Rows are points. Before rounding, the points of a table are all equally far from one centre. They may lie mostly on one side of it. Write the centre, to within rounding.

Points:
[[  3  51 -10]
 [ -1  16 -33]
 [  8   9 -12]
 [-72   6 -23]
 [-29  -4 -38]
 [-34  65  20]]
Centre: [-34  24  -2]

Points, 12 rows:
[[-23  10 -26  35  16 -64 -49  -2]
 [ 34  29  -1  50  19 -52  22 -19]
 [ 16 -16 -24  18  29 -57 -46 -20]
 [ -4  25 -19  33  37 -60 -39  -3]
 [ -3  22   2   7  -5 -25  -8  41]
 [ 22   3 -35  12  10 -64 -37  33]
 [ -8 -27  -4  75   6 -84 -22   6]
 [-23  30 -17  15  -6 -68 -14 -16]
 [ 32  18 -47  15  24 -31  -5  14]
 [-35  12  -4  47  15 -62 -21 -27]
 [ 16  27   7  25  42 -47 -22  -4]
 [ 11  39 -19  26  26 -59 -33  -6]]
Centre: [  9  -5 -11  40  -3 -43  -8   3]

Points, 17 rows:
[[ 45  -4  27 -32  12  -4  43  33  31 -27  12 -34]
 [ 20   9  -7  14 -45 -46  11  -4  10  44 -34 -42]
 [ 21 -24 -14  18 -30 -21  48  50  -7 -10 -24 -66]
 [  1 -27  55 -38 -38 -13  32  30   7  20 -70 -47]
 [  4 -51   4  13   1   1 -18 -15  31 -16  -5  14]
 [ 23  20 -16 -54 -29  16   3  -8  -1  37 -68 -46]
 [ 23 -18  65  -6 -35  28  28  17 -29 -20 -85 -13]
 [ 25 -13   6 -27 -28   6  59 -31   2 -41 -55   0]
 [ 49   1  55 -26 -12   5  19   8  32  20 -80  -1]
 [-43  -2   3 -31 -11  -8  20  -2  21 -35 -13 -27]
 [ 15 -37  24 -18 -56  10  63  47   7 -27 -13 -28]
 [  3   7  15  -4 -63   3  41  49 -38 -34 -34 -46]
 [ 14 -27   7 -14 -32 -10  61 -18 -10  52 -61 -12]
 [ 61 -11  -8  50 -48 -21  -9  18  -9   9 -23 -29]
 [ 20  -8  23 -17 -33   0  87  -3  14 -17 -30 -31]
 [ 19  39  26 -30 -48 -42  -7   8 -11  13  11 -29]
 [ 71 -12  22 -20 -39 -33 -26 -10   6 -18 -38 -51]]
Centre: [ 22 -11  14 -13 -16   5   8  14 -12   3 -27 -17]

Points (27 x 20):
[[  8 -32  25 -40 -34  -2  -8  13 -25  12 -56  55  15   3  20  -5 -14   2
  -21  74]
 [-37   9  12 -55 -17   2 -24  38 -23  35  -6  16  60  34  49  -9 -19 -34
  -37   7]
 [-21 -26   1   2 -44  -3  -5  50 -30   3  -2  -5  19  15  21  41  -2 -33
  -46  46]
 [-22  20  28 -33  41 -17   1  11 -41   6  14   9  45   4  40 -16 -31 -11
  -87  18]
 [-19 -25 -21 -47  -1 -11 -12  10 -46   9  -5  24  45  -7  48   0   5 -10
  -62  76]
 [-13   0  21 -41 -52  40 -26  12 -61  28  16   8  67  30  22 -19 -31 -34
  -31  29]
 [  9 -41  25   3 -24  41 -23 -16 -40  22  34  28  40 -11  25 -16 -29  -6
  -59  48]
 [-20 -12  17 -48 -63 -20 -12   5 -40   6  18   8  11 -10  40 -16 -27  -9
  -97  41]
 [-19 -18   1 -66 -38 -18  -7 -19 -26  28 -26 -24  18 -16   7  25 -72  11
  -62  43]
 [-29 -11  31 -44 -65  16  41 -14 -31 -13 -30  21  32  31  12  -2 -18 -24
  -67  26]
 [-11   2  37 -41 -10   7 -12  -1 -49  36  21  10  16  18  18   9 -53  -2
  -34  73]
 [-23   0  65 -35 -35  -8  -6  20 -61   8  -3 -13  -4 -13  17 -16  -8 -26
  -61  75]
 [ 14   1  24 -21 -18  -4  18  21  -8  73 -30   6  35  -9 -18   6 -10  22
  -52  47]
 [-39  -3   3 -45 -13   4  25  23 -12  20  17  37  13 -11 -19 -22 -23 -33
  -58  43]
 [-30 -52  53 -81 -39 -34  27  11 -28   1 -13 -29  10 -37  19   4 -17 -15
  -53  50]
 [  2   3  29 -54 -25 -14   5   8 -42  13  -8  17  40  10 -24  17  13 -50
  -27  47]
 [-56 -36  15 -39 -45  45   7 -30 -32  35 -16   3  48   0   7  16   4 -23
  -34  39]
 [ 18  -7  54 -45 -78  -4 -35  46 -28  -2  -8  19  24 -33 -13   3 -42   2
  -36  57]
 [-36 -25  15 -42 -27  10   0  19 -44  14  36  30  26   0  36  39 -20  15
  -33  73]
 [-26 -39  12 -76 -50  -9  -6 -14 -10  27   1  27   9   9 -20  -2 -27   9
  -51  27]
 [  2 -76  12 -18 -40 -29   0   4   2   2  14  17  30  18  -2 -34 -24   9
  -54  49]
 [ 19  -3  17 -65 -30  15  -8 -33 -29  12 -29  14  11  14  18  17 -39  28
  -53  16]
 [-29   7  20 -20 -40  39  13  13 -42  20 -27  11  43  31 -24 -11  -2 -21
  -20  65]
 [-14 -17  65 -42 -16  40  -3 -14 -21  -4 -30  36   9  26  33   8 -29  -8
  -48  22]
 [-20 -10  52 -41 -21  -6 -22  62  13  16 -31  15  19  13  16 -31 -23 -21
  -68  11]
 [ -8  34  31 -34 -48   1 -11  24 -41  14 -23 -17  38  31  -7  24  10 -12
  -58  43]
 [-31  11  50 -50 -77 -22 -27  11 -31  -4  25  37  50  16  37 -25 -42  27
  -50  19]]
Centre: [-21 -18  28 -25 -23  -5   1  16 -36  -3 -14  -2  52 -22  13 -13 -25  12
 -29  17]

Points (28 x 24):
[[-14  36  25  33  26 -40   5  -4  12  58 -16 -63 -19   2  30 -27 -16   3
   89 -31 -13  36  26 -15]
 [-54   2   0  29 -10 -34   4 -44   6  16 -46 -36   4  10  58  33  52 -10
   30 -24  51  25   1 -13]
 [ 28  49  40  -6  -1 -35 -11  18 -68  10  12   4 -36  24  59  39  10  38
   27 -33  -6 -21   4 -23]
 [-45  17  38  26   3 -41 -14 -26 -15  34 -11 -38 -10  63  23 -24 -33 -24
   41  16 -43  -2   5  -8]
 [ 24  14  -4  14   2 -70  11 -34  25  55  15  -8 -29  32   0 -21 -13 -45
   42 -20 -13  28 -16  18]
 [ 26  -9  34  50  -1  -7  54 -54  -2   8 -49 -48  -8  15  42  54   1  29
    6   8  34  -7 -31 -25]
 [-20  39  27  45   8 -13  14 -15  19  15 -12 -80 -11  55  35  13  27   1
   49  45  -6  30  15 -21]
 [-20  -4 -12   3 -15 -32 -16   0  -5  27 -17 -44  63  38  53  12  44 -44
   32 -40 -17 -18  19  -6]
 [ 18  46  27  -5  46 -45 -14   8  -2  76  12 -22  19   5  64  -8 -11   3
   30 -27  19  27 -62 -54]
 [  4  39  43   6  19 -32 -50 -36 -26   9 -37 -16 -24  17  11   7  10 -41
   52 -29  18   8 -19 -14]
 [-14  44  -4  10  12 -26   3 -53 -42   4 -20 -51 -19  32  24  22  24 -11
   50  -2  29  10  -8  69]
 [-19  41  39  35  58 -30 -57 -58 -23  53  -7 -31  -9 -11  41  -3   1 -16
   30 -13 -14   6 -14   0]
 [ 26  17  38  46 -27 -61  11 -38 -12  20 -11 -13   3   2  91 -12  31 -18
   57 -59   6  36  30  -8]
 [  2  53  15   0  55 -18 -23  11 -52  10 -11 -30  -9  14  30  14 -25 -31
   58 -28 -17  -6 -34   0]
 [-10  42  17  34 -23 -13 -71 -20 -29  56   0 -45   5  -7   1 -18  25  -7
   42   4  18  21 -19   1]
 [ 28  34   4   2 -16 -63   4 -38 -58  57  -4 -31 -16   2  38  44  21 -17
   64  -7  17 -16  -4 -35]
 [-25  35  43 -24 -13 -36 -28 -35  -9  47 -29 -11  21  53  56   9  43 -37
   60 -32  19 -24  -4  15]
 [  4  29  -5  14  12  -2 -22 -70 -42  22 -45  11  -1  13  15  14 -12 -39
   63   5  -8 -15 -14   2]
 [-31  86   3  20  -8 -59  -4 -14 -28  32  -4 -34  -4  51   9  30   4  -4
   33   6  11 -28   0  -8]
 [ -1  13 -15  18   4 -19  -6 -37 -65  23 -28 -77 -33  55  40  10   2 -17
   53  -5   5 -12 -35  11]
 [ 35 -12  55 -59  21 -42  11  13 -39  15  14 -34 -15  26  53  -4  -8  13
   46   1   7  10 -26  -9]
 [ 27  26  27  36  13 -39 -37 -26 -47  34  10   6   4  66  34  28  46 -16
   59 -59   8  12 -20  12]
 [-18  45  63  17  14 -30  -3 -28  -5  70  -1 -55  21  17  -4   8  26  25
   84   9 -29 -10 -19   3]
 [-38  37  25   1  15 -21  31 -32  30  -6  16 -16 -20  31  41 -36  16  -7
   67 -17  -5  53   9 -23]
 [ 13  53  53   8 -24 -36  25 -80  28  43  -9   1   9  43  20   2  25 -10
   47 -71 -17  17   7 -31]
 [-46  28  23   6   0 -48 -31  11  -8  17   1  -3 -46  51  80   0 -16  -4
   46   5 -17  21   5 -18]
 [ 32  34  34  35  23 -48  20 -42 -24  15  35 -16  13  77  52   7  18  18
   27   6  -1  -8 -69   7]
 [  6  13 -14 -10   0 -34 -11 -57 -26  50  12 -46  -2   8  23  39  21   8
   84 -15 -44 -16  21 -21]]
Centre: [  7  22  17  10  -5  -5  14 -17  -8  44 -11 -19   7  20  46  12   4  14
  17 -20  -9  21 -10   5]

Points (30 x 24):
[[ 17 -48   0  53  -2 -27 -58  16  -2  45  25  49  -1 -47 -11 -26 -16   9
   18  10  94 -22  13  36]
 [ 10   8 -18  68   2 -61 -35  40   5  54  16  11  33  16   4 -48  13 -29
    1 -31  29  -7  12 -11]
 [ 42 -34  26  32 -10 -26 -26 -14  -9  24  18 -26 -40  16  -7 -48  12 -21
   -8  50  26  -5  -1  40]
 [ -3 -40 -27  38 -34  -5 -20  38 -28  63  22  22 -54   2   7  11  34 -20
  -10  -5  41 -13  41  -4]
 [  4  -8 -52  19 -20 -61 -39  47  31  42  50   7  12 -27 -14 -11  16 -40
   11  18  78 -27  49 -18]
 [ 22 -42 -27  21   1 -33 -67  23  26  54  42 -16  43 -16  20   4 -16 -12
    0  34 -13   7   2  -5]
 [ 27 -18 -34  19  21 -47 -59  35 -34  52  41  -1   7  -3  11 -31 -36 -15
  -30  -2  27  -7  56  28]
 [ 21 -25   9   0  39 -28 -72   1  13  53  -6 -24  -2 -55 -30 -34 -15 -12
  -14 -43  30  -7  48   3]
 [ 39 -26  -7  57  13 -64 -27  26  31  83  -5  13  29 -42 -36 -48  11 -35
  -24  -6  37  -3  18  23]
 [ 18 -44 -41 -24  28 -41 -25   8  -6  77  27  -3 -30 -33 -39 -28  -6 -23
  -16  22  43  -7  57 -14]
 [ 53 -38 -53  14 -23   0 -67 -18  11  34  55 -11 -49 -16 -20 -20 -21  -9
   34 -22  40   5  10   3]
 [ 54 -13 -19  18 -58 -46 -79  33  17  54  20 -11 -19 -16  -8 -18 -57   6
    6  26  53   5  15   3]
 [ 79 -29 -59  63   4   0 -27  40   4  31 -12 -18  15 -39  -7 -18 -42 -17
    6  -3  48  16  15  14]
 [ 40 -58 -37  31  -2 -29 -57  24  -6  72 -19 -20 -10 -73 -52 -12   8 -22
    7 -11  58  12  32   0]
 [ 10 -41  -2  44 -14 -54 -28  25  14  32 -48  -2 -43 -19 -33   3  -9 -35
  -12 -31  76 -14  50  -9]
 [ 27 -21 -22  19  41 -29 -12   3 -46  61  20   5   9  -3 -32 -30 -26 -24
  -18  -9  54  40  64   3]
 [ 79  -6 -15  26  23 -41 -46  38  46  13  29  10  19 -16 -13 -32  20 -18
  -14 -29  26  -1  29 -18]
 [ 88 -53 -40  31  -8 -33 -16  21   1  69  48   2  -3  -2 -20   9 -25   1
   41  -4  47 -11  23  -3]
 [  7 -36 -69   7   5 -20 -58  -2 -25   0  -7   6   9 -10  -5 -33 -18  -1
  -16 -16  35  -1  67 -17]
 [  3 -44 -42  59   6  -3 -38  19  10  26  -7 -37  25  -2 -16  17  -4 -55
   31 -48  10  10  15  22]
 [ -3 -48 -32 -11  28 -66 -49  13   8  24  15 -24  18  13  -7 -34  -6  -2
  -20   7  28 -15  28  19]
 [ 24   0 -10  51 -19  -8 -69  30  14  15 -22 -28 -30  16  -4 -30 -27 -20
    1 -40  35  35  23  -8]
 [ 40 -27   6   0 -17 -33 -23  48   2  75  -7   4  15 -41  -3 -49  31   3
   -8 -36  33   3   2   1]
 [ 48  15   0  10 -20 -44 -12  25   0  49 -21  31  19  -2   5 -27 -11 -62
  -22 -10   8  37  -1  22]
 [ 19 -33 -31  32  -3   1 -66 -14  14  45  28 -34 -35   8 -11 -45 -22 -49
  -25 -21  33  28   0  21]
 [ 30   1 -27  76 -35 -67 -36  35  20  43  17   9  11   0 -31 -40   9  -7
    6 -20  52  30  -5 -26]
 [  8 -31 -23  42  15 -31 -18  68 -16  41   7  -3  43 -12 -16  -5  14   4
  -18  11  63 -28  -2 -24]
 [ 23  28 -41  30 -13 -43 -37  60   7  49  40 -30  33 -54   7  -4   0  -9
  -11   2  22 -11  24 -22]
 [ 42 -52  -3  70  -1  -9 -20  21 -23  96  14 -26  -2  27 -35   8 -16 -21
   20  -4  51 -15  31  -2]
 [ 26 -14 -38  37  10 -21 -67  26  23  54  12 -26 -49   5 -43   5 -30  10
   -7  17  56 -22  10  31]]
Centre: [ 19 -18  -7  29 -17 -17 -23   7   6  30  15   4   2 -22 -26 -11 -13 -24
   6   4  29  -6  26   3]

Points, 30 rows:
[[ -18   -4   -3   16  -21  -33   17    7  -39  -80   59   11  -67  -23
    25  -37    2   28  -32   34  -11    9   12   49]
 [  -6  -11    4  -15  -53  -10   16   -5  -17  -41   14  -18  -55    2
   -27    3    2  -28    6    6  -26   45   41   50]
 [ -41   63  -36  -23  -29   -5   24   20  -51  -37   30   39  -21   -8
    15  -13   27   17  -48   49   -8   31   37   -1]
 [ -47   23  -28  -14   11   -4   32   22  -57  -40   46  -10   -7  -15
     0  -25   27  -39    4   24   31   11   50   61]
 [  -9   40  -20  -13   -1   43   10    2  -31  -52   46    5  -34   -1
   -14  -14   23   16   -5   25   20   16  -14   -4]
 [  30   47   11   12  -37  -13   -6   11  -21  -69   29   -9  -46   -4
     1  -12    2    7   26   19  -33   25   11   55]
 [ -33    4  -14   -4   -5   26    8   18  -25  -62   27   22  -83  -27
    -7   13    0  -13   10   23  -12    3    8   40]
 [  12   -5  -35  -13    5   -6   18   41  -39 -103   62   37  -11   16
    34    2    1    6  -11   -8  -11   33   20   41]
 [ -38   15  -16  -16  -28   -1    5   29  -40  -76   20    0    5  -42
     8  -20  -21  -10  -45   51  -32   -7   -2   64]
 [  12    1  -39   -9  -33   -2    8    7   -5  -65   24   19  -19   -6
    48    1    4  -15   -4   33  -13   43    7   69]
 [ -56   30   -7  -29   -5   29   31   25  -34  -60   31   32  -61   33
    40  -15   -8   27  -28  -10   -3   -8   53   43]
 [  -6   59    4  -21  -18  -10   44  -13  -54  -45   82   25   -2  -22
    17    0  -12   -5  -34   30  -12   35   55   63]
 [  -9   44  -27  -13  -44    5   14   56  -30  -51   43  -16  -63   -9
    43  -37  -19  -25   10   29  -13    3    5   40]
 [  11   -8  -63  -21  -37  -26   33   14   -1  -14   47   58    1   34
     5   13   12   12  -12   -4  -18   20   19   22]
 [  -7   10  -20   -5  -34  -25   27   14  -21  -55   61  -17  -59  -23
     9  -20    1  -12   -1   30  -10   75   26   61]
 [ -39   37  -13    2  -43   41   56   47  -21  -66   42   14  -37   -4
    -6  -18    9   -1   -5   26   -7   44   58   32]
 [ -24   49  -10  -44  -13    5   46   53  -64  -42   42   25  -40    7
    24  -25   16  -16   17   28    5   27   47   22]
 [ -21   34   -3  -34  -19  -23   22   -8  -51  -19   61   47  -27   25
    39   16   -4  -12  -13    7   38   26   10   49]
 [ -36   17  -31   -8  -44    6   27   36  -44  -44   42   11    0    8
    20  -12  -17   -2    4   63  -23   -8   55   26]
 [  18    3  -30    4   -4  -10   11   41  -42  -32   25   47  -38  -20
    40    1   25   43  -46   28    1   52  -20    6]
 [ -13   57   19  -22  -41   45   45   40  -51  -44    5    2  -30    5
   -41  -23    1    9    3   24   18   28   42   45]
 [ -28   29  -18  -18  -46    4  -33   50  -17  -85   46   38  -45  -26
    33  -43   16   27  -11    7   -1  -15   12   43]
 [ -23    0  -30   18  -16    7   -8   47  -77  -60   50   29  -29   -3
     7  -11   -6   -8  -16   22  -21  -13   42   51]
 [ -19   18  -18   12    0  -51   10   33  -48  -26   79   12  -33  -30
    21  -14  -15  -52    5   -1  -32  -20   16   22]
 [ -29    3  -32  -12  -31   26    6    2  -54  -49   62   12  -61  -11
    14   -8  -14  -29   -2   15   19  -15   51   43]
 [ -18    0  -75  -29   16   17    7   -8  -23  -54   48   13  -35  -27
     1  -28   13   16   13   18  -11   16   32   40]
 [   4   30  -10   -5  -20   -8   -2   49  -58  -79   37   38  -76   -3
    23    5   -8   -5    2   17  -31   15   29    9]
 [ -35    8  -16   18  -47  -47   30   23    2  -48   62    3   -4  -32
    47  -14   13  -10  -27   51  -16    7    7   37]
 [ -28   30  -45   10  -19   14    9   14    4  -95   55   44   -6  -17
    33  -10    7   29   23  -28   19   18   20   50]
 [   8  -13  -46   11  -30  -18   49   30  -49  -47   49   -8  -49    8
     0  -13  -18  -18  -33   42  -30   11   51   36]]
Centre: [  1  23  -6 -16 -10 -23  21  39  -6 -28  17   6 -14 -36   4  -7 -24  19
 -28 -18  18   7  42  24]
